Each row is a point. To make a cloud, some directions were put in groups of two or more. Within a group, all points are equally far from the middle, so they leave a hole (a ring in 2 directions, a hollow ball in 3). The other directions are filled evenly. Then the cloud was stretched, turned, moved and blurred a little. Count the holes, and give their numbers of directions, smallest first.
In the rows, 128 means zero.

Cloud:
[[210 115 103]
 [125 134 167]
 [146 119 132]
 [108  65  98]
 [140 105 202]
 [ 82 175 155]
 [101  70 176]
 [ 81 166 175]
 [144 168  88]
 [120 144  39]
 [213 146 122]
 [ 83 139 102]
 [138 140 102]
 [183 129 168]
 [149 118  47]
 [ 88  96  65]
 [141 147 194]
 [ 67  87 149]
 [ 90 149 195]
 [ 43 118 149]
 [ 75  68 162]
 [127 134 164]]
Holes: 0

Cloud (21 x 3):
[[108 143  60]
 [171 133  76]
 [ 47 133 130]
 [175 161  94]
 [ 69 156  88]
 [ 98  62 112]
 [177 172 121]
 [ 92 161  72]
 [138 185 169]
 [145 123  62]
 [129 183 174]
 [ 94  96 189]
 [171 170 151]
 [118 161 191]
 [171  84 107]
 [100  59 141]
 [ 57 165 121]
 [120 181 180]
 [187 110 127]
 [177 172 123]
 [ 71 129  79]]
Holes: 1 (3)

Cloud, 28 rows:
[[ 86 129  87  64]
 [ 92 157  96 122]
 [153  64 172  86]
 [179 112 172 157]
 [ 64 109 106 102]
 [142  83 201  87]
 [ 80 109 192 145]
 [149 111 219 172]
 [190  92 171  73]
 [177  51 119  89]
 [164  76 180 100]
 [ 64 130 171 143]
 [ 89  52 130  89]
 [ 87  87 175 137]
 [154 131  78 166]
 [150  70 153 175]
 [ 75 157 106 144]
 [ 81  71 154 152]
 [ 76 139 111  94]
 [132  71 182  90]
 [ 60 102 149 161]
 [131  89 192 188]
 [ 87 129  65 101]
 [187  82 160  78]
 [ 82 136  80 109]
 [117 154  78 131]
 [ 95 162 121  75]
 [114  48 144 156]]
Holes: 1 (2)

Cloud (26 x 4):
[[185  75 133  99]
 [187  90 155  63]
 [136 170  93  99]
 [157 171 187 178]
 [101 119 179 153]
 [164 191 157 184]
 [100 138 190 108]
 [ 89 126 183  97]
 [166 119 177 143]
 [139 139 181  77]
 [ 92 107 161 147]
 [148 192 119 213]
 [197  66 119  91]
 [225  63 118 108]
 [182 141 160  31]
 [198 118 175 164]
 [112 196 145 131]
 [120 112  75 109]
 [ 66 135  94 163]
 [ 97 128  71  68]
 [178 175 107 139]
 [137 177 145  51]
 [133 143 192 155]
 [160 164  89 150]
 [125 107 169 104]
 [122 161 181  91]]
Holes: 1 (2)

Cloud, 52 rows:
[[187 140 136  82 174  91]
 [106  89  94 145 104  72]
 [163  86 107 120 147 174]
 [110 145 144  68  72 100]
 [ 95  95 122 155  57 128]
 [ 55 129 111 114 165  97]
 [187 137  82  87 166 143]
 [149 115 129 116  83  66]
 [189  79 156 132 193 120]
 [121 170 107 111 149 111]
 [130 105 135 183 109  44]
 [152 147 138  89  74 119]
 [ 93 159 165 171 132 168]
 [140 164  82 175 171  95]
 [117  50 101 110 141 132]
 [172 158 162 156 138 131]
 [ 90 107 120 115 165  93]
 [143 153  49 121 170  99]
 [ 93 108 118 131 102  83]
 [176 175 106 130 106 147]
 [116  74 135  69 138 157]
 [ 61 123 128  89 155  96]
 [157  77  92 105 221 158]
 [140 163  42 111 142 129]
 [160 132 137 166 103 130]
 [ 87 100  57 100 131 127]
 [125 131  84 104  58  67]
 [155 125 107 135 166  42]
 [137  28 117 125 116  97]
 [149  62 164 117 162 109]
 [ 82 210  88  89 169  68]
 [128 114 107  90 148 145]
 [109  85  34 177 169 111]
 [134  65  85 116 129 197]
 [114 149 136 155 130  87]
 [ 71 163 158 142 134 128]
 [133 114  62 133 126 162]
 [ 81 128  26 140 115 169]
 [146 161 114 147 110 184]
 [173  75  23 125 149  63]
 [102 171 122 117 128 140]
 [170 118 172 134 181 127]
 [100 186  60 162 138 110]
 [128 179  26 155 115 120]
 [154 179 109 113 197 131]
 [ 99  37 131 148 101 184]
 [ 84  66  79 120 207  74]
 [155 118 115  90 188  76]
 [ 97 151  93 153 181 189]
 [112  97  80 116 146 128]
 [160 150   7 133 111  74]
 [199 167  85 150 177 129]]
Holes: 0

Cloud:
[[155 158 131 167  95 123]
 [116 124 128 136  89  19]
 [120  41 115 121 154 124]
 [ 86 148 151 136 128  16]
 [ 92 106 196  99 121  74]
 [122 212 148  83 119  99]
 [199 168  88  96 115  79]
 [109  88 176  71 134  97]
 [138 180 129 153  88  32]
 [205  92 143 103 137 169]
 [151 216 179 163 166 113]
 [ 79  62 125 145 127 109]
 [188  75 181 113 156 168]
 [ 76 118 155 133 163  34]
 [ 86 168 124  73 158 143]
 [193 201 121 139 187 104]
 [117 125 123  47 119 139]
 [125 111 134  46 121 129]
 [176 114 215 151 193  97]
 [118 146 211 124 102  70]
 [206 147 186  94 167 114]
 [140  70 103  80  98  69]
 [ 71 192 138  89 124 116]
 [124 191  99 158 200 107]
 [111 200 153  92  89 117]
 [171 148 161 108 195 180]
 [ 91 102 194 100 102  85]
 [115 128 132  86 186 180]
 [163 217 133 156 127  61]
 [175 226 162 129 156 106]
 [ 78 207 111 109 158  70]
 [189 151 122  82  91 149]
 [180 138  89 127 151 158]
 [108  39 121 123 146 121]
 [140 133  78  60  83 114]
 [ 85  92 123 157 165  54]
 [134 108 142 134  55  62]
 [107 147 132  63 175 121]
 [133 122 178 170 110 151]
 [102 140 118  54 131 147]
 [120  84  70  72 133 124]
 [ 92 164 176 181 197  99]
 [137 211 156 164 196 122]
 [ 71 110 187 112 148  73]
 [152 110 164 173  97 120]
 [106 119  61  80 133 144]
 [121  65  84  82 146 132]
 [156  83 213 136 184 148]
 [132  82 122 134 211  78]
 [ 52 171 152 109 113 115]]
Holes: 3 (2, 2, 2)

Cloud:
[[126 138  43  86 110 118  98 108]
 [159  58 103 130 138 108  73 227]
 [ 99 106  94 132  64 129  73 157]
 [128 183  77 125 208 162 121  90]
 [179 136  83 169 188 133  92 213]
 [163 123 165 102 170  73 200 155]
 [127  85  62 182  97 155 106 175]
 [145 123  73 136  95 138  42 103]
 [170 144 132 143 124 101 100  69]
 [120 121  87 164 213 140 119 172]
 [159 155 100 151 134 161  50 173]
 [135 111 175  93  52 131 151 157]
 [103 117 148 111 115 135  62 205]
 [110  48  86 136 144 194 109 145]
 [129  51 193 118 137  65 129 201]
 [187  63 141 113  99 129 112 193]
 [140 101  31 165 194 118  98 112]
 [139 112 168  89  95  79 124  95]
 [135  73 118 224  77 101 128 102]
 [142  80  53 134  83  86  74  87]
 [132  58  97 152 211 115 121  77]
 [178 138 144 174 224  70 136 125]
 [136  50  96 106 170 130 108 224]
 [151 121 127 193  64 106 125 194]
 [122  84  75 140 209 104  70  95]
 [187 124 143 195  69 100 116 121]
 [139 123 175 115 158  58  92 131]
 [107 161 124  89 159 179 128  89]
 [154  99 145 127 201 106 180  70]
 [151 182  83 150 196  97 153 153]
 [161 103 140 102 216 142 112 128]
 [132  97 163 145  26 121 121 169]
 [100  34 157 101 116  63 125 123]
 [190  65 104 197 152  82 113 191]
 [146 125  43  89 122 123 104  56]
 [141  60  60 166 103 124 122  42]
 [148  80 101 136 145 120  52 227]
 [145 100 111 154 197 152  77 224]
 [156 119  77  68  73 154 146 150]
 [163 136 181  92 107  80 155 137]
 [ 93  76 170 131 101  78  82 130]
 [109 101 142  71  81  93 154 127]
 [119 128 153 127 224  77 153  87]
 [157  42  87 147 128  56 100 169]
 [120   7 116  92 101 118  83 147]
 [147 113  85  92 155  79  67 111]
 [157 203  95 151 119  90 147 104]
 [155  68 139 215  62 116 151 135]
 [112  48  80  89  91 182 136 141]
 [119 105  97 140 214 135 139 188]
 [135 168  38 130 178 153 121  70]
 [160  87  98  57 110 172 145 131]
 [114 135  74  53 122 128 104 116]
 [166 131  84 107 179 101  88 208]
 [135  45 133 134 230  98 132 124]
 [147 142  70  59  96 135 128 132]
 [157  94  95  86 109 175 127  79]
 [108 132  92 105 153  93 172  91]
 [128  90  61 179 135 168 132 155]
 [121  81 175  74 167  59 141 123]
 [167 166  43 121 143 102  96 152]
 [147  69  61 125  49 180 113 109]
 [184  63  56 162  55 125 116 147]
 [109  86  84  98 128 117  61 188]
 [139 165  93 132 214 182 135 116]
 [ 96 133 114  90 145  91  92 161]
 [143  68  95 132 167  52 167  76]
 [170  93 158 158 137 106 209 168]
 [150  70  45 184 178 136 116 113]
 [151 164 168 165 105 153 139 119]
 [101  89 187  69  94 119 139 136]
 [133  73  52 126 141 123 126 184]]
Holes: 2 (2, 6)
